Each row is a point. To make a cloud, some directions were put in groups of two or more. Within a group, all points are equally far from the middle, so they leave a hole (a ring in 2 directions, a hollow ball in 3). The other directions are filled evenly. Then the cloud was stretched, turned, moved and blurred a little. How many holes are there, and how many directions does each take, smallest first?

Cloud (21 x 3):
[[ -6  12   8]
 [-36  -7  23]
 [-14   3 -22]
 [-18  -1 -25]
 [ 18  58 -18]
 [-24   2  -9]
 [  0  60  -6]
 [ -6 -13  16]
 [  7  16  22]
 [-20  -7 -30]
 [ 19  -3  21]
 [  0  19 -29]
 [ 17  19 -45]
 [ -7  15 -26]
 [ 36  17 -33]
 [ 23   9 -41]
 [-19  40  -7]
 [ 14 -21  -3]
 [-24 -26   2]
 [ 17  52 -18]
 [ 12  -9 -17]]
Holes: 0

Cloud:
[[ -5 -46   3]
 [ 36 -37  48]
 [-15 -25 -23]
 [ 34 -14  46]
 [-15  16  30]
 [ 11 -55  22]
 [ 22  -4  50]
 [ 31 -23  57]
 [-42 -12 -19]
 [-43  18 -13]
 [-39  32 -57]
 [-49 -43  20]
 [ 32  -3  39]
 [-41  20 -45]
 [-38  14  11]
 [ 43   4 -19]
 [ 40  23   6]
 [-52 -18  16]
 [ 39  -9  -7]
 [ 25 -12 -22]
 [-35 -40   1]]
Holes: 1 (2)

Cloud, 20 rows:
[[-13   2 -23]
 [ 21 -38  21]
 [  1  21  20]
 [ -1  13 -14]
 [  3  19 -14]
 [  4   2 -35]
 [ -6 -14  39]
 [  8  16 -46]
 [ 30   0  -4]
 [ 14 -43  10]
 [ 39 -28 -22]
 [ 16  25 -42]
 [ -7  24  -3]
 [ 37  -2 -20]
 [ -6  -1  29]
 [-33 -60  18]
 [-32  20  37]
 [ 26 -24   3]
 [ 19  -9 -18]
 [ 46 -22 -10]]
Holes: 0

Cloud (26 x 4):
[[ 19  35  30  -6]
 [ 30  14  34   9]
 [-13  15  26   8]
 [  8 -36  40  -1]
 [-13  20  24  42]
 [-14  31  17 -13]
 [-15 -11   7   3]
 [ 11  14 -30  -5]
 [ 11 -13 -51  -5]
 [-18 -24  40   1]
 [ 15  19 -14   9]
 [ 33   2  34  31]
 [ 26 -17   2  14]
 [ 11  10 -20   5]
 [ 34  46  -8   3]
 [ 35  -2  -4   2]
 [  4  -5   3 -38]
 [  1 -16 -10   7]
 [ 26 -31 -22   5]
 [ -1 -29 -26  18]
 [-13 -60  -4  18]
 [ 21 -43 -15  48]
 [ 33 -26 -16 -10]
 [ -5 -52  29  -2]
 [  1  -6 -19  -4]
 [ 28 -29 -18  -2]]
Holes: 0

Cloud:
[[ 15  40   2  16]
 [-54 -27  26 -14]
 [ -1 -25  44  -5]
 [-20 -35 -40 -20]
 [  5  13 -39   3]
 [-53 -10 -25   4]
 [-28  40  29  -3]
 [-53 -34 -15  -8]
 [-58  22  29  22]
 [ 31 -52 -11  12]
 [ 25 -39 -38  -4]
 [ -5  19  55  40]
 [ 39   7   9   8]
 [-42   5  55   3]
 [-60  25  13  -2]
 [ 28   5  24  51]
 [  9 -49  23  18]
 [  8 -45 -33  25]
 [ -1  45  12   8]
 [ 10 -45  30  13]
 [-13 -11 -47  13]
 [-35  31  24  44]
 [-35 -51   0 -20]
 [-22  14   5 -26]
 [  4   8  46  48]
 [ -8  -2 -46  -4]
 [ 24   4  36   4]
 [-45  -7  22  37]
 [-27 -40  20  29]
 [ 41  -8  23  26]
 [ 22 -35 -22 -18]]
Holes: 1 (4)

Cloud (55 x 6):
[[-26  17  -9   2 -54 -20]
 [ -8  -9  -5 -34 -34 -18]
 [-29  14 -26  53  -7  29]
 [-17 -13 -32 -26  18  45]
 [  0   6 -24  42 -24  29]
 [  3 -25 -41  15 -41 -13]
 [-60  24 -17  16   4  12]
 [  6  18  15  14 -25  36]
 [-22   3  29 -11  22  -3]
 [-15 -37  45  -5 -10  -5]
 [ -8 -50 -43  17  14  44]
 [-16  40  13   3  18   7]
 [-18  19  25   8  31  19]
 [ -1 -16 -28  12 -31 -18]
 [-29  24  22   8  27 -25]
 [ -8 -60  -5 -25 -27   9]
 [  3 -40 -43   5 -17  32]
 [-14  31   0  17  22  25]
 [ -9  16 -15  18 -43   9]
 [-19  50 -15  14 -21  29]
 [  5 -36  19 -45  -6 -17]
 [ 23 -13  54 -24 -27   0]
 [ 45  -5   2  14  10  -9]
 [ 18 -10  -2 -17  -7   4]
 [ 29   2   7  -8 -20  12]
 [-22  -2 -15   5  43   4]
 [-14  39  46 -22 -23 -30]
 [-23  11   4  45 -34   7]
 [ -4   1  46   3 -19  23]
 [-26 -21 -43  20  14  51]
 [ 14  21  25  -3 -22 -32]
 [-16  -7 -27  24  -5 -16]
 [  8 -13   2  44  13  23]
 [ 21  -2 -28 -24 -38  12]
 [  4 -24   8  -5  11  -3]
 [-36 -15  -4  47   6  27]
 [  1  -7 -26  -3 -32  17]
 [ 27 -31 -33  -9 -27  37]
 [-34  35  21  -6  17  12]
 [-47 -13 -36  16  -4 -14]
 [ -5  13 -22   6   8  14]
 [  6  29  16  48 -14   6]
 [-38 -48 -10  14  18  -3]
 [ -1  -9  29  10  10  26]
 [ -5  30  48   9  11  22]
 [  8   1 -49  18  27   1]
 [-10  38  -5  53 -15  -7]
 [ 26  34  14  10 -35  16]
 [-33  18 -35  17  14  31]
 [-34 -34 -15   1  13  28]
 [  6  29  18  21 -43 -10]
 [  1 -19 -21  17  46  20]
 [  8   8 -19  18 -17   6]
 [-29   9   3  38   5   8]
 [ 22 -22  -4 -30  -5 -47]]
Holes: 0

Cloud, 51 rows:
[[ 26  25 -23   6 -29   2]
 [ -5  -8  18  -3  44  -1]
 [ 12   4   2  39  30 -13]
 [-60  -8 -16 -23  17   3]
 [-55  -5 -12 -24   0 -37]
 [ 26   6  24 -22 -19  -9]
 [  0   6 -10  18 -37 -22]
 [ -3  20  -8  40  44   0]
 [-13 -38  14  -8  -3 -32]
 [-29   7 -35  -2 -22 -19]
 [ 48  11  -4  22  -3  27]
 [-16  17  -3  12   0 -33]
 [-45  -3 -16 -34 -10 -31]
 [-35   2 -26   0  -4  24]
 [-45 -19   5  19  17 -22]
 [ 12  -6   0  40  26  -9]
 [ -6  27   5  23   2  31]
 [ 23  14   9  26  -5 -25]
 [  9  -9  16 -24 -50 -27]
 [  0  -7  15  -5 -31  21]
 [-16 -10 -15  15  20  36]
 [-10 -38  14 -13  -4 -27]
 [ -5  10 -58  15  27   3]
 [-53  -3   7  14  25  13]
 [-21  38 -26  10  31  16]
 [ 47  10  21  23  -5  18]
 [ 23  32 -19  28  13  35]
 [-10  -1  -4 -14  44  12]
 [  5  -4 -17  17  23 -32]
 [  6   1   7   9  24 -34]
 [-39   1   5  28   7  -8]
 [-22  25 -31 -13  -6   1]
 [ 44  12   5  -4 -39  -4]
 [-17 -13  21  29 -13 -10]
 [ 23   7  42   0  -1   2]
 [ -4   7  26 -18  24 -16]
 [-43  -7 -13  30  35  17]
 [-11 -11  27 -33 -28 -29]
 [  7 -28  10  25 -26 -12]
 [-16  31 -27  16  52  23]
 [  8  -2  45   7 -22 -18]
 [ -4  -6 -18  -1 -46 -25]
 [-10  20 -15 -27  21  -3]
 [ 14  12   9 -21 -28   9]
 [ 38   8  21   0 -43   4]
 [-55  -7   1  -8   6 -37]
 [ 14 -18  25   7  25  -1]
 [ 20  -7 -44   1  -7   0]
 [-26 -20  29   4   3  13]
 [ -2  12 -37  36  34  -8]
 [-40  23   3  14  29 -12]]
Holes: 2 (2, 4)

Cloud (74 x 8):
[[  0  19 -33  -7  -3 -33 -10 -16]
 [-21  19 -25   1 -21  30 -24  -2]
 [ 43  -6 -28   6   9  -1  -2   4]
 [ -1  17  30  19  -8  -7  22  12]
 [ 24   1   3  -1   3 -18 -36 -17]
 [-24  -5  30   3 -19  22   5  -3]
 [ -7  45   2  13 -17  18 -14   0]
 [  2 -23  -9 -26   0  -9  -8  -1]
 [  8   4   5  -1  -2  10 -39  -9]
 [ 19   9  26  -4   6  -5  -4 -13]
 [ 39  -9  -4   7   1   2 -18  23]
 [-12  22  -1   9  -6  19  17 -35]
 [ -7 -24  29 -26  -1 -20  27  15]
 [ 17   6 -19  -3  -4  -3  -7 -47]
 [-31 -13 -18  20 -31 -11   7   1]
 [ 15   1   9  26 -23   4   3  22]
 [  5  21 -24 -16   8  32 -13 -23]
 [ -9  10 -27  -2  11  -3  -9  32]
 [-22  20 -28  18 -23 -28  11 -14]
 [ -4  -7  24  -6 -36   1  -8 -14]
 [ 23  -1 -25  13   0  21  -8   4]
 [ 40 -10  -6   2   7  16   4 -26]
 [ 45   3   2  -6 -44   0   8 -11]
 [-12 -12  -9   4 -21 -17  -4  -7]
 [-29   9  27   1 -16  -1 -11  -5]
 [-28  -6  12  30   2  10  -7 -17]
 [  9 -17 -31   1 -41  -8  -3 -22]
 [  5 -15 -40   0 -11  -4 -29  11]
 [  9   3  20  -8   1  16  15  18]
 [ -9   9 -15 -20  12  -5  -6  26]
 [ 29  23  -1   7  18 -21   8   3]
 [ 36 -32  28   6 -14 -20   7 -15]
 [ 11   0  20 -13 -26 -23   8 -26]
 [-25  20 -35   6 -34 -18   1  -4]
 [ 37   7  28  13  26   7 -21   6]
 [-15  31 -16  14  10  -4   9 -14]
 [ -8  -3 -18  32  -3  16 -13  14]
 [ -1  15 -16  -8 -16  -9 -12  -1]
 [ 21   7  15 -18 -13  11  -2 -19]
 [-22  21  17  16  -8 -13  -5  -1]
 [-16  30  -8  -4 -45 -21   9  15]
 [  0 -16  29 -12 -26  -8  37  19]
 [ 37   1  20  11  21 -12  16 -15]
 [-21  54  -5  45 -23  15  -1  11]
 [ 11  -7  21  -6   1  -8   3  20]
 [ 28  49  -5 -15   3  -9   0   3]
 [ 40   4 -32  -8  -5  16 -10 -14]
 [ -8  60 -49  -1 -22  33 -35   3]
 [ 21 -15  -2  17  27   7   1 -22]
 [  5  -9  31  12   8   1   7  22]
 [  5  36   0  28 -23  23 -11  15]
 [-33   6   4   7 -42   0 -19 -24]
 [ -8  43 -54   5   8  -6   8   6]
 [-11 -23   7  21  -3  33  -8 -29]
 [ 19  28  -6  -3 -24  -9   8  24]
 [ 22 -31  26  23 -28   3 -13  28]
 [ 24 -25  36  35  -2   2  -4 -21]
 [ 18  -1  32  15 -16  11  -6 -17]
 [-21  -8  21  17   8  -9 -16  18]
 [ -5  20 -37 -12  -3 -18 -17 -11]
 [  8 -10 -26  18 -36  27 -20  -5]
 [ 38   9 -29  -9  -4   7  -4  -2]
 [ -1  20  -4  14  -7  21  16 -47]
 [ 29  11 -10  14   9  -2 -38  19]
 [-21 -32  15  31   2   2 -15  -2]
 [-14  -3   1 -23  -9  -9 -31  -7]
 [ 32   0   4   5  19  -6 -13  -3]
 [-11  11  -1   9 -35  10 -13  33]
 [-31  19 -31   5 -31  18 -11  11]
 [ -4 -17  -4  11  15   6  23 -13]
 [ 13   3  34  -4 -20  12 -12 -28]
 [ 28  -7   8  -4  -8  -2   9  12]
 [ 23  11  -4  26  -1  17   7  11]
 [-40 -26   0  29  -9 -15   7  13]]
Holes: 0
